Every row gives one point. Each copy is the shape, with its points in the same order, stretched, turned, moved and blurred by noise. Some copies are also mirrored. Which?
(in the rows, 128 means zero)

Shape, 5 rows:
[[ 95  95]
 [148 126]
 [148 151]
 [104 132]
 [186 182]]
Copy 1, 5 rows:
[[ 94 106]
 [161 125]
 [159 147]
 [107 142]
 [211 151]]
Copy 1 is: only turned
Copy 2:
[[112  98]
 [157 134]
 [148 158]
 [115 133]
 [177 202]]
Copy 2 is: only turned
Copy 3, 5 rows:
[[121  87]
 [157 141]
 [143 162]
 [105 120]
 [158 209]]
Copy 3 is: only turned
Copy 4:
[[ 81 111]
 [131  91]
 [151 116]
 [111 135]
 [198 109]]
Copy 4 is: only turned

Shape, 7 rows:
[[158 151  83]
 [ 96 162 179]
 [134  99  95]
 [ 96  79 162]
 [117 154 195]
 [ 96 124 125]
 [142 156 122]]
Copy 1 (7 x 3):
[[159 135 194]
 [161 139  67]
 [114  93 166]
 [104  71  78]
 [171 116  74]
 [114 122 113]
 [172 139 143]]
Copy 1 is: mirrored
Copy 2, 7 rows:
[[170 161  88]
 [ 82 163 157]
 [160  97 108]
 [105  74 157]
 [103 160 177]
 [115 116 107]
 [144 166 124]]
Copy 2 is: only turned

Shape:
[[ 95 142 107]
 [130 141 149]
 [114 125 170]
 [190 107 109]
 [101 137 172]
 [ 97  63  93]
 [117 121 158]
 [159  53 122]]
Copy 1 (8 x 3):
[[ 97 145 126]
 [147 147 133]
 [152 144 166]
 [165  84  86]
 [144 159 167]
 [ 90  76 151]
 [145 137 157]
 [154  54 142]]
Copy 1 is: only turned
Copy 2:
[[134 139  92]
 [153 111 125]
 [146  82 132]
 [156 170 178]
 [141  83 122]
 [ 66 149 125]
 [135  92 137]
 [108 140 190]]
Copy 2 is: mirrored
Copy 3 (8 x 3):
[[101 142 140]
 [142 108 141]
 [136  81 156]
 [166  97  60]
 [129  88 181]
 [ 73  87  88]
 [133  80 149]
 [130  49  66]]
Copy 3 is: only turned
Copy 4, 8 rows:
[[152 108  99]
 [146 140 146]
 [140 125 167]
 [ 77 163 109]
 [158 122 172]
 [ 75  69  95]
 [132 120 155]
 [ 45 113 126]]
Copy 4 is: mirrored

Shape, 8 rows:
[[ 93 140 158 114]
 [ 89 152 100 140]
 [152 150 152 134]
 [ 96 118  54  99]
 [156 145  65 114]
 [162 153 132 145]
 [ 59 110 107 163]
 [ 81  99 129 167]]
Copy 1 (8 x 4):
[[ 90 123 141  84]
 [100 134  83 110]
 [115 165 163 113]
 [163 123  74  78]
 [177 166 109 112]
 [132 171 150 129]
 [108  90  79 114]
 [107  85 100 118]]
Copy 1 is: only turned
Copy 2, 8 rows:
[[ 87 132 110  97]
 [117  73  99  96]
 [122 121 165 107]
 [173  82  61 103]
 [196  86 136  94]
 [138  99 176 110]
 [ 93  67  73 134]
 [ 95  82  92 152]]
Copy 2 is: mirrored

Shape (9 x 4):
[[123 136 129 121]
 [160  92 141 141]
 [ 95  98  82  97]
 [106 171 162  97]
 [131  97 185 120]
 [ 99 128 110  83]
 [191  83 121  68]
 [115 158 194 100]
 [121 141 142 169]]
Copy 1, 9 rows:
[[127 129 134 118]
 [167  97 161 147]
 [ 97  74 110 104]
 [122 167 150  88]
 [142 113 202 125]
 [102 110 127  81]
 [191  75 142  71]
 [124 170 195  90]
 [126 148 144 167]]
Copy 1 is: only turned
Copy 2 (9 x 4):
[[125 121 120 111]
 [ 82 107 108 142]
 [173  81  79 101]
 [139 154 165  70]
 [ 57  85 144  93]
 [152 102 102  73]
 [ 68 127  31 103]
 [ 99 121 180  60]
 [130 108 163 148]]
Copy 2 is: mirrored
Copy 3, 9 rows:
[[131 134 137 117]
 [132 113 151 171]
 [ 61 149 139 132]
 [155 135 146  78]
 [142  99 190 128]
 [ 88 155 150  97]
 [114 185 192 181]
 [161 114 170  88]
 [151  94 110 125]]
Copy 3 is: mirrored
Copy 4:
[[143 133 143 125]
 [182 157 108 145]
 [157  74 132 121]
 [104 144 151 102]
 [132 156  87 142]
 [134  95 133 101]
 [199 147  76  75]
 [ 99 164 129 113]
 [142 149 158 160]]
Copy 4 is: mirrored

Shape, 11 rows:
[[132 133 144 160 158 120]
 [115 160  75 150 116 204]
 [177  87 146  95 135  85]
 [122 160 109 134 135 165]
 [132 136  93 161 171 128]
 [103 168 137 128 106 135]
 [122  85  74 152 129 129]
 [228  75 140 119 126  88]
 [133 134 118 116 175 163]
 [178 109 158 108 104 153]
 [164 137  51 128 134 130]]
Copy 1:
[[117 128 157 156 144 100]
 [ 51 115  98 181 137 157]
 [140 124 135  93  80  71]
 [ 68 125 126 149 143 133]
 [ 85 121 124 171 155  75]
 [ 97 169 145 129 143 145]
 [129  84  77 155 147 108]
 [156 111 121 134  29  59]
 [ 65 110 148 138 140 106]
 [125 117 137 123  57 138]
 [ 71 118  72 161 105  80]]
Copy 1 is: mirrored
Copy 2, 11 rows:
[[118 108 152 142 150 141]
 [ 87 117 102  32 147 156]
 [137 103 121 188  73 128]
 [104 134 121  82 143 147]
 [ 95 100 105 129 158 158]
 [102 150 145  97 140 102]
 [ 64  60 100 113 116 148]
 [176  67 103 188  67 133]
 [103 135 124 117 128 184]
 [158 108 143 113  79 135]
 [105  96  44 110 123 142]]
Copy 2 is: mirrored
Copy 3 (11 x 6):
[[159 137 136 157 138 103]
 [163 188 136 176  71 194]
 [132  92 102  86 145 112]
 [158 178 143 151 101 159]
 [192 144 126 149  94 114]
 [106 174 150 153 114 130]
 [166 111 111 144  60 137]
 [146  79  55 115 162 121]
 [187 141 150 124 116 151]
 [123 122 108 134 154 173]
 [174 160  78 131  70 161]]
Copy 3 is: mirrored
Copy 4, 11 rows:
[[120 134 141 125 161  88]
 [147 165 100 174 140 204]
 [104  71 178  81  93  98]
 [151 147 118 143 137 156]
 [ 95 149  98 118 163 123]
 [185 141 118 158 115 109]
 [ 81  97 108 152 136 142]
 [ 56  86 215  68  77 111]
 [146 115 120  99 163 153]
 [135 103 207 132 101 144]
 [ 87 139  89 114  97 173]]
Copy 4 is: mirrored

Shape (12 x 6):
[[163  87 136 148 144 117]
 [112  63  93 146 135 171]
 [106  92 200 104 142  85]
 [ 93  99 112  72 102 107]
 [175 118 126 150  76  89]
 [213 161 173 117 174 101]
 [133 108 134 150  99  74]
 [164 126 109 114 141 183]
 [163 135 157 175 105 116]
 [120 142 121 146 138 146]
 [125 157 183 142 140  99]
 [111 127  75 120 151  84]]
Copy 1:
[[157 157 145 133 196 118]
 [167 172 118 109 193 189]
 [138 163 184  85 136  85]
 [180 124 114  59 138 120]
 [199 103 134 157 162 109]
 [103 108 173 116 212  65]
 [179 133 128 145 137 105]
 [132 114 139 100 216 170]
 [152 119 159 166 161 133]
 [120 127 127 124 165 150]
 [104 121 169 136 132 105]
 [146 137  69 103 161  97]]
Copy 1 is: mirrored
Copy 2:
[[145 137 142 172 137 151]
 [119 143 140 128 208 169]
 [ 99  60 145 153 119  96]
 [129  97 159  96 168  77]
 [142 168 178 142  96 114]
 [199 114  98 170  56 144]
 [109 147 162 155 122  86]
 [177 133 112 103 145 186]
 [112 159 138 146  88 142]
 [116 146  99 117 146 136]
 [100 107 101 141  88 103]
 [146 153 115 147 181  62]]
Copy 2 is: mirrored
Copy 3, 12 rows:
[[170 140 135 164 134 131]
 [141  80 125 145 132 183]
 [106 181 223 162 105 104]
 [103  95 189 116 143  99]
 [164 124 109 151 119  64]
 [188 230 137 126 167  97]
 [124 135 139 174 121  73]
 [165 131 107  89 160 165]
 [144 169 101 156 105 102]
 [109 151 113 131 139 141]
 [ 99 211 153 150 120 101]
 [107 120 141 155 190 100]]
Copy 3 is: only turned

Shape (14 x 8):
[[172 170 197 162 161 113 103 116]
 [106 117 144 147 142 149  69 130]
 [123 107 166 115 114 127  85 105]
 [100  67  67  87 160 104 127 122]
 [145 172 169 185 142 132 143 105]
 [131  98 181 112 130 114 104 148]
 [140  58  74 105 104 100  97 148]
 [109 211 118 165 192 148 126  97]
 [132 132 115  80  87 113  87 109]
 [126  73  92 108 165 123 154  91]
 [121  64  63 116 143 151  92  82]
 [142  73  72  98 139 157 145 141]
 [154  96 121 120 139 111  47 121]
 [141 178 120 135 211 182 114  92]]
Copy 1 (14 x 8):
[[152 111 200 145 161 126 101 128]
 [ 99 121 122 135 139 161  75 138]
 [ 99 143 142  96 128 122  96 133]
 [102  91  52 132 102  88  87 129]
 [147 128 171 149 181 139 136 116]
 [ 90 109 161 130 131 103  96 167]
 [107 143  74 156  94  67  77 151]
 [153 108 127 145 160 175 120  74]
 [ 87 161 138 101  85 103 100 103]
 [142 103  75 113 109  93 123 136]
 [141 143  49 107  96 124  73 126]
 [130 131  80 165  72 114 128 146]
 [130 123 129 130 104 108  42 146]
 [170  85 132 134 111 182 104 109]]
Copy 1 is: mirrored
Copy 2, 14 rows:
[[134 211 172 123 151 137 117 147]
 [102 125 133 174 167 143 102 183]
 [142 117 125 133 145 138  77 179]
 [ 62  58 129 127 126 123 105 131]
 [131 191 162 149 131 179 143 123]
 [126 126 149 110 134 132 105 206]
 [126  42 131 157 138  91 126 163]
 [ 63 211 125 176 138 174 135  83]
 [157 113  80 151 123 106  91 145]
 [ 82  83 145 101 142 149 106 108]
 [ 95  54 118 156 185 127  85 115]
 [ 89  73 108 123 163 128 151 130]
 [125 104 143 152 178  83  84 164]
 [ 58 204 114 133 194 153 118  88]]
Copy 2 is: only turned

Shape:
[[105  83 110 137  79 133  73 111]
 [121  75  86 121 118 107 122 132]
 [173 134  81 142 183 122 180 169]
 [ 98 102 167 162 176 170 147 133]
 [ 98 123  75 134 147 134 105 120]
 [174 131  98 132 115 122 181 121]
 [ 96 111  71  77 182 167 106  92]
 [193 164 170  94 145 112 113 118]
 [150 112  82 117  81 110 103 147]
 [134 137 174 111 160  72 114 102]
 [174 109 133 133 132  74 114 123]
 [139  65 100  69 104 144 159 119]
 [ 94 122 170  89 142 151 171 161]]
Copy 1 (13 x 8):
[[162 118 139 101 135 154 133 192]
 [128 141 169 129 132 154 140 152]
 [ 76 137 126 197 160 120 142  83]
 [128  47 133 149 144 112 105  98]
 [108 117 131 130 119 115 128 166]
 [112 139 130 141 173 127 177  99]
 [ 91 118 169 115 119  66 107 162]
 [186 191 111 125 136  78 117  97]
 [138 173 127 127 149 159 140 171]
 [202 167 136 110  90  94 120  98]
 [183 171 140 148 129 130 148 120]
 [117 142 202  99 170 137 132 121]
 [126 124 146  98 140 126  73  77]]
Copy 1 is: only turned
Copy 2, 13 rows:
[[145 170 114 149 150  67 194 158]
 [144 168  58 127 154  92 131 153]
 [119 118  41  85 120 161  88  85]
 [161  71 109 169 195 121 130  45]
 [138 143  64 166 131 140 164 123]
 [ 74 140  81  80 147 128 121 134]
 [155 120  68 166 174 200 146 145]
 [128 149 208 104 129 170 105 125]
 [119 176  91 101  99  85 156 182]
 [153 171 174 176 162 149  90 107]
 [141 195 134 100 142 116 108 121]
 [124 126  63  98 195 109 109 197]
 [149  55 116 175 173 111  86 132]]
Copy 2 is: mirrored

Shape, 12 rows:
[[122 145 122 174 137 183 133 180 106]
 [108 140 136 136 104 104 111 112 155]
 [101 144 160  97 106 101 106 140 116]
 [109 111 119 150 183 196 161 150 112]
 [145 135 105 139 137 101 168 119  54]
 [163 117 169 129 126  77 115 111  97]
 [195 113  91 136 161  78 158 140  93]
 [ 87 143 121 189 178 164 121 143  88]
 [117 111 142 127  58 116  84  93 129]
 [142 146 116  88 113 104  82 116 133]
 [130 101 126 113 116  64 127 147 134]
 [113 168 128 151 141 184 150 143 164]]
Copy 1:
[[134 103 113 164 118  60  67 136 161]
 [114 105 135 116  96 172 123 108 114]
 [142 146 146 163  96 150 137  80 109]
 [145 127 112 206 180  93  83 193 138]
 [223 171 128 142 103 136  65 132 168]
 [201 119 121 126 138 174 142  98 137]
 [197 164 117  58 164 149  81 146 184]
 [149 107  77 218 143 117  39 133 155]
 [129  85 160 152  68 195 160 102 152]
 [114 134 172 133 123 187 132  79 122]
 [132 163 123  87 123 168 147 125 145]
 [103  90 137 149 127  77  82 149  98]]
Copy 1 is: mirrored
Copy 2, 12 rows:
[[149  98 182 106  97 118 171 145 213]
 [118 169 143 136 110 117 135 124  94]
 [125 168 111 101 139 170 132 141 109]
 [135  61 135 100 109  66 111 145 204]
 [200 100 102 189 174 123 142 183 150]
 [110 151 105 168 175 163 130 180  98]
 [172  96 116 199 211 126 159 141 139]
 [125 112 138 148  85 101 115 158 238]
 [134 174 176 126 123 161  89 150  60]
 [123 123 128 138 125 175 123 103  75]
 [145 176 127 135 195 147 130 119 107]
 [114 102 155 100  69  72 172 120 152]]
Copy 2 is: only turned
Copy 3 (12 x 9):
[[161 129 129 143  94 223 127 122 109]
 [107 113 148 120 128 132 135 144 163]
 [115 142 125  98 130 152  88 164 187]
 [140 155 128 142 136 184 110  69  91]
 [134 152 151  95  65 126  71 165  94]
 [133 159 184 110 122 108  89 167 124]
 [172 186 147 101  71  88 120 170  76]
 [166 109 152  85 116 204 108  85  98]
 [ 75  93 145 115 133 151 133 196 139]
 [ 96 163 117  82 111 139 143 162 160]
 [142 137 116 106 137  90 120 190 144]
 [117 137 140 156 109 179 140  74 144]]
Copy 3 is: only turned
